Each row of a before or after table is a point. One or more steps were done to the points. Then noise was added and the rows were shuffled. The steps act on how far a point lies along the listed directions, d1 being the first. Write out the steps. A step turns or swaps two directions, mirrors them in a line or flattens them onto one, adds a multiple of one to another, or multiplies one. Angles are multiples of 10 degrees, from the lower direction toward the higher: turns from -170 to 170, lines from 10 to 170 but not 90. Use the fewest steps. Two steps may share a direction if one is a turn and the other turns, adds or multiplies; they go together, in the order done. Otherwise the lowest direction goes first.

Directions:
(1): [-59  12  -8]
(2): [  1 -28 -53]
Before (14 x 3):
[[ 10  49  46]
 [ -7 -56 -43]
 [ -2 -33  -9]
 [ 71   0  69]
 [  1 -38 -65]
 [ 30  -2 -12]
 [-39  -4   8]
 [-41 -26 -32]
 [-27  -8 -38]
 [ 18 -19 -19]
 [-63   3 -21]
 [ -8 -25 -71]
 [ -6  -5   3]
 [ 70  -3   9]]
After (14 x 3):
[[-32 -19 -16]
 [-15  -1   0]
 [-31 -21 -57]
 [ 13 -12 -46]
 [ 12 -33  -2]
 [ -1 -44 -35]
 [-42  55  25]
 [ 27   6   8]
 [ 40  28  45]
 [ -8  40  90]
 [ 54 -22 -49]
 [ 28 -12   3]
 [ 41 -63 -22]
 [ 64 -31 -30]]
Steps: turn d1 and d2 by 50 degrees

Directions:
(1): [-19 -40 -45  30]
(2): [ 66  -1 -19  13]
(3): [ -3  14 -46 -51]
Before (13 x 4):
[[  7  -6 -33  33]
 [ 28   8  40 -34]
 [ 37  -5 -55  -2]
 [-22 -18 -13  30]
 [  2 -32  28  78]
 [-54 -37 -71   3]
 [  7   2 -36  -5]
 [-25   8  21  33]
 [-60  -8 -60   5]
 [-27 -41   6  71]
 [ -9  -5 -13  21]
 [-45  -5 -29 -24]
 [103  15   5   9]]
After (13 x 4):
[[ 19   5   7  43]
 [ -8   7  26 -55]
 [ 41  46  83 -17]
 [ -8 -17  -7  39]
 [-35 -36  20  68]
 [ 33   6 -11  12]
 [-42   3   0  22]
 [-42 -20  52  55]
 [  8 -19 -55   4]
 [ 64  11   8  18]
 [ 34 -44 -61  50]
 [  0  -2  -3  26]
 [ 16 -19 -67  45]]
Steps: turn d1 and d2 by 50 degrees; turn d2 and d3 by -50 degrees

Directions:
(1): [ 74 -17 -25 -21 -27  30  11  34]
(2): [ 23 -16  38  27  23   5  75 -23]
(3): [ 33   9  11 -10  17 -86  -2  25]
(4): [-37  36  -3 -26   8  11  47  63]
(5): [ 14   8 -43  22  81  17 -13   7]
Before (8 x 8):
[[-47 -11  16  20  56  49 -11  -9]
 [-73  28  21  17 -18  24   0  -8]
 [ 83 -21 -22  -8 -18  67   5  27]
 [ 36 -39 -33  12   8  94  17 -15]
 [-11 -11   7  21  29 -60 -50 -24]
 [ 53 -32 -43 -22  -5   9   9  45]
 [-72  19 -32   8 -17  37 -45   1]
 [ 64 -40 -16  -2 -20  16 -11 -16]]
After (8 x 8):
[[-11 -13 -30   4 -59  71 -28  -7]
 [-52  21  -8   3  53  -4  21  18]
 [ 18   5 -14 -38 -27 -13   2  73]
 [-47  21   0  41  92  23  -6 -20]
 [ 42 -43  14  -4  -4  67  15  16]
 [-30 -10 -14  32  72  65  43 -20]
 [-34 -12 -32  22  69 -22 -22  -7]
 [ 12 -12  18  10 -70  40   0 -21]]
Steps: mirror d1 and d5 in the line at 70 degrees; turn d2 and d3 by 20 degrees; multiply d4 by -1

Directions:
(1): [-37 -69 -25 -12   9  -1 -57 -18 -20]
(2): [-14  17 -20 -32 -65  36  -9  45 -37]
(3): [-19 -35  47  11  -5 -35  46  20 -56]
(4): [ 42  -4  49  33 -51  -6 -50 -22  -4]
Before (9 x 9):
[[ 29  64 -39  -7  54  20  37 -28  69]
 [-22  85 -48 -44  16  43  65  22  29]
 [ 23 -31  56  41 -15  -3   8 -19  -6]
 [  4 -17  -1  12  -7  12 -31 -28  -5]
 [ 43  61  22  18 -42  21 -23   6  10]
 [ 58  73  15  11 -19  29  23 -21  42]
 [ -5  -3 -82 -50  -7  10 -65 -25  38]
 [ -8 -13 -27  -2  44  -5  15 -29  28]
 [  5 -29  28  -1 -62   1 -41  10 -49]]
After (9 x 9):
[[ -10  -54  -18    6   29   17  -31  -41   31]
 [  33   25   21  -28 -108    1  -13   30  -43]
 [ -55   -6  -65  -63   11   43   33   21  -22]
 [ -10  -75   31   18    7  -33  -27  -30  -27]
 [ -26   72    8  -23   -4   19  102   36  -20]
 [ -59  -34  -33  -33   23    3   -2   25  -44]
 [  -3  -19    6   11  -19   14  -30  -22  -10]
 [  -2   66  -59  -43  -24   56   31   28   -1]
 [  27   40  -14   -2  -23   31    1   -7   21]]
Steps: swap d1 and d4; turn d2 and d3 by 90 degrees

Directions:
(1): [-19  52 -12 -13   8 -46 -29  25  75  22 -13]
(2): [ 18  36 -28  22  27  45  -2 -33  37 -72  12]
(3): [-14 -49   9 -17 -30   4 -15  19  25 -53 -74]
(4): [  1  21 -32   4 -77 -28 -19 -67 -14   0  -7]
(5): [ 53  33  -3  34 -42 -19  43  61 -10 -22  -6]
(6): [ 51  12  -2 -86   8 -15 -34  10 -26 -27  17]
Before (8 x 11):
[[ 36 -60  34 -51  33  14   5  78 -14 -17  10]
 [ 21   9  24 -88  63  -9 -42  10   2 -16 -10]
 [-25  -4  37 -14  31 -50   4  48 -32  81  30]
 [ -2 -44  29  80  -8  38  41   7  18 -20 -37]
 [-27 -64  42  10  -6  17  11   4   0 -39 -75]
 [ 10 -25 -12  18 -52  18   6 -48 -19 -41 -15]
 [-20   9   1  -3 -55 -25  -1  23  67 -28 -34]
 [  4 -14 -41  17 -57   3  17 -12 -20 -24 -52]]
After (8 x 11):
[[-37 -47 -13 -16  33  32  -1   6  12 -10 -54]
 [ 13  -5 -27 -59 -60 -36 -51 -56 -11   9  20]
 [ -1  11  20 -10 -25 -67   9  14 -70  69  38]
 [-47 -31  11  55 -25   7 -11 -63  44  23 -35]
 [  1 -52  20   8 -46  31  36  14 -11 -52 -17]
 [ 68  63 -11 -50 -28 -37 -17 -11 -21 -38  -3]
 [-45 -15  14  -1 -47 -34 -26 -29  31 -12 -79]
 [-36 -28   7 -15  34  20 -22   6  55 -21 -30]]
Steps: turn d1 and d5 by 130 degrees; turn d2 and d6 by -10 degrees; mirror d3 and d4 in the line at 10 degrees

Directions:
(1): [-18   2   2 -38 -51  26  12 -13  26  55  21 -84  14  14]
(2): [ 27  45  21  63  15 -20 -12  42 -21  41 -15 -31  61 -18]
Before (11 x 14):
[[ -4   1   3 -28  -6  16  -2  -3  10  21   2 -24  -2   2]
 [  3  21  15  10  -5  -5   9  11  -1  26  -2 -25  27   7]
 [  5  17   7  19  16   1 -14  20 -13   4 -10 -17  18 -11]
 [ -3  21   3  -6 -12  10  -9   5  -2  30   4 -41  19  -6]
 [-28 -23 -23 -69 -32  16  15 -29  29  -8  19  -9 -34  27]
 [ -1 -17   0  -9  -6  15  -1 -12   0  -6   1   5  -5   5]
 [ 14   5   4  45  28 -11  -6  15 -20 -14 -16  33   2  -5]
 [  1   4   3  -2  -8   5   4  -9   2   6   9 -14   9  -3]
 [  6  22   9  14  -1  -3   3  24  -7  20  10 -24  12  -7]
 [ -1   9  10  -3 -20  10  10  11   9  41   6 -31  19  11]
 [  6   5  -8   1  -7   0   2  -1  -2   9  -2   3   9  -1]]
After (11 x 14):
[[ -20   17    3  -42  -53   32    0  -13   22   64   20 -101   17    6]
 [   1    8    5   10   17    3  -12    9  -11   -9  -11   -6    4   -7]
 [  27   -3   -1   74   75  -31  -15   19  -40  -74  -31  122  -20  -17]
 [ -32    1  -14  -75  -70   28   20  -23   43   54   29  -92    3   31]
 [   1  -12    1   -3   -8   16   -2   -8   -4    0    0   -3    1    4]
 [   7    4   -5   -6  -10    2    2   -3   -3   12    2   -1    9    1]
 [ -21    4    8  -40  -66   35   21   -5   33   79   22  -97   22   23]
 [  -8   12   13  -18  -29   14   16   -4   16   41   12  -57   20   15]
 [  -6    4    2  -15  -24   11   10  -13   11   24   14  -39   16    2]
 [ -15    3    3  -51  -36   32    4   -9   26   58   16  -79   11   12]
 [  -2   13    1  -11  -17   10    8   12    4   27   20  -40    2    0]]
Steps: multiply d1 by 3; multiply d2 by 0.4

Directions:
(1): [ 23  22  30  -7  29 -18  48 -80 -72 -11   5  -6   3   9 -14  45  -6  47]
(2): [ -2 -13 -46 -28  48  10   3 -10 -39  26 -31  14 -79  22  -7 -55 -54 -16]
(3): [ 45 -28  21 -39 -14  21  -1  23  -7 -27   5  46  38 -48 -46 -52 -37  55]
(4): [ -3 -82  -4  21 -16 -49   1  32   4  10  14 -33 -38  42 -15   8  14  77]
Before (12 x 18):
[[-24  10 -13  10  -6  11 -14  28  24  27  -4 -15 -15  12   9   4   3 -10]
 [  5  32  30 -16 -20  35  -8  13  14 -19  -5  16  52 -21   2  -1  -3  -8]
 [  2 -30  -7  11 -10 -11  -3   2  11  -1  10  -4 -29   7 -19  -6  16  37]
 [ 13  69  56  17 -20 -17  43 -68 -16 -25  19   0  80 -39  18  66  36  -5]
 [ 31 -56  13 -27  -7 -32  14  23 -32  -2   9   5   8 -20 -30 -27 -22  82]
 [ 31  -8  28   1 -19  -7  -3  12  24 -30  11  10  32 -21 -17   6  17  23]
 [-18  25  19  20 -24   4   0  38  42 -13  18 -11  34 -16  12  26  27 -30]
 [ 10 -58 -25  -9   1 -19  16  22  12   9  12 -15 -42  35 -15 -34 -16  48]
 [-21 -36 -36   9  -7   0  -6  32  19  -1  -2   0 -35  18   3 -37  -6 -18]
 [-28  -7  19  48 -24 -46 -16  13  31   0  20 -53  12  16  15  60  67  23]
 [-19  57   3   9 -21   7  36 -46 -25 -12   2 -10  36 -28  12  59  24 -29]
 [-25  33   3  30  -9   8   6  -1  26   6   9 -35  24  -9  31  54  21 -49]]
After (12 x 18):
[[  -8  -41  -26  -23   20    5   -7   33  -16   21  -27    1  -67   41
    -8  -51  -43   20]
 [   6   56   19    8  -20   32   -7  -23   28  -25   11   20   47  -43
    -1   17   33  -34]
 [  -3    1   11   15  -37   15   -2   23   38  -33   20   12   52  -24
     0    2   21  -15]
 [  -3  110   13  -16   30   40   -5  -51  -18  -14  -15   23   42  -56
    15    8   -1  -76]
 [  17   21   -6  -16   17   18   -9    0   12   -9  -16   22  -11  -17
    -3  -25  -13  -38]
 [  -6  -16  -48  -19   68  -35   43  -59  -84   42  -36   -5 -121   45
     4  -40  -57    4]
 [  -2  -19  -30   -7   35    5   20   -8  -33   25  -14  -13  -59   13
    -6  -12  -47    2]
 [  -3   15    5   -2   -8   17   -6   19   14   14    2    0   10   -8
    -6    2   -5    9]
 [  -6    2  -24  -23   30   13    9   23  -13    8  -11   14  -47    0
   -10  -42  -42  -21]
 [   3   66   30   -9  -24   17   -4    6   21  -14   10   10   95  -65
    24   20   26  -50]
 [  10   70   39    7  -43   34    9   -6   65  -39   35    7  117  -50
    21   35   40  -41]
 [ -21  -33  -58  -13   26  -24   44  -32  -74   29  -23  -20 -100   34
   -13   -7  -34   25]]
Steps: flatten d1 and d3 onto the line at 150 degrees; multiply d4 by 2; turn d2 and d4 by 140 degrees

Directions:
(1): [ 45  78 -14  38  12  12  37  31   2   0  84  -8  14 -14  16 -26   3 -29
   0 -51]
(2): [ 47 -21  21  42  62  30 -22 -74  -9 -34 -22  15 -15   2 -48 -29 -14  -5
 -31 -47]
(3): [-48   8 -16  85   6  31   0   2  48  28 -17 -12 -29  25  41 -45  34  28
 -45  28]
(4): [-23 -21 -40   6  62 -42 -43  25   0 -16   0  75  35 -10  35 -35  32   5
  47 -22]
(5): [  9 -45  -4  43 -52 -23 -60  31 -34 -72  28 -54  -3  15  28 -12 -26  17
  -6 -18]
Before (9 x 20):
[[  22   20    7   -7   -5  -31  -18   26  -27  -33   25   10   34  -26
    11    6  -32  -12   34  -45]
 [ -74   18   -8   37  -77   23   25   54    5   22   25  -68  -35   17
    46  -21    9   -5  -30   29]
 [ -38   14   -8  -21   49   25   43  -47   46   45  -34   53   14  -11
   -32  -12   15  -11  -16    0]
 [  -3   57  -30   58   72    9   55   29   20   22   45   63   37    0
    17  -46   50   -7    5  -25]
 [   3   -4   18  -27  -94   34   14    1  -21    0  -16  -79  -37   -1
    -2   46  -36    7  -28   50]
 [ -25   24   38  -32  -74   10   39   30  -22   45   -8  -24    7    0
     4   18    8   16   10   64]
 [ -17   11   16   19  -26   44   26  -27    9    3   -6  -40  -41   19
   -16    8  -14   15  -37    7]
 [ -85    9  -22    5    1  -12   12   61   21   32    2   11   18  -24
    58  -11   46   23   32   17]
 [  23   29   -1  -60 -118   -3   69   75  -42  -28   94  -65    6  -24
     6   83  -17  -43   -2   -1]]
After (9 x 20):
[[ -28   22    1   -1    4  -14    2   18   10   14  -10   25   18  -21
    14    0   -6   -2   22    1]
 [ -39   48   18  -24   -5   40   79    9   23   56    8  -19    5  -36
   -11   26   20   -3   -3   11]
 [  16   -4   18   13   26   45   25  -79   16  -20  -17    0   -3   -1
   -62  -16  -17  -12  -55  -31]
 [   0   -3   53   -9  -84   21   19   13  -47   16    1  -58   -9   10
     2   13  -19   15  -10   37]
 [  17   77   -5   55   62   31   76  -25   17   35   31   31   13    4
   -21  -33   35  -13  -40  -19]
 [  -9  -10   -7   30  -28    3  -32   14  -25  -46   33  -22  -25   10
    12  -15  -11   19   -8  -31]
 [ -47   37  -10    2  -71   14   42   60  -21    8   52  -61  -11    6
    40  -10   -1  -31  -15    5]
 [   5  -27   -1  -14  -99   -5  -38   43  -45  -47    6  -68  -24   -3
    26   26  -32   16   -8   25]
 [ -34   -2  -14   -6 -124    3   41   76  -15  -23   57  -72  -22    6
    32   52    3  -12  -27   35]]
Steps: flatten d1 and d3 onto the line at 30 degrees; turn d2 and d5 by 50 degrees; turn d4 and d5 by -70 degrees
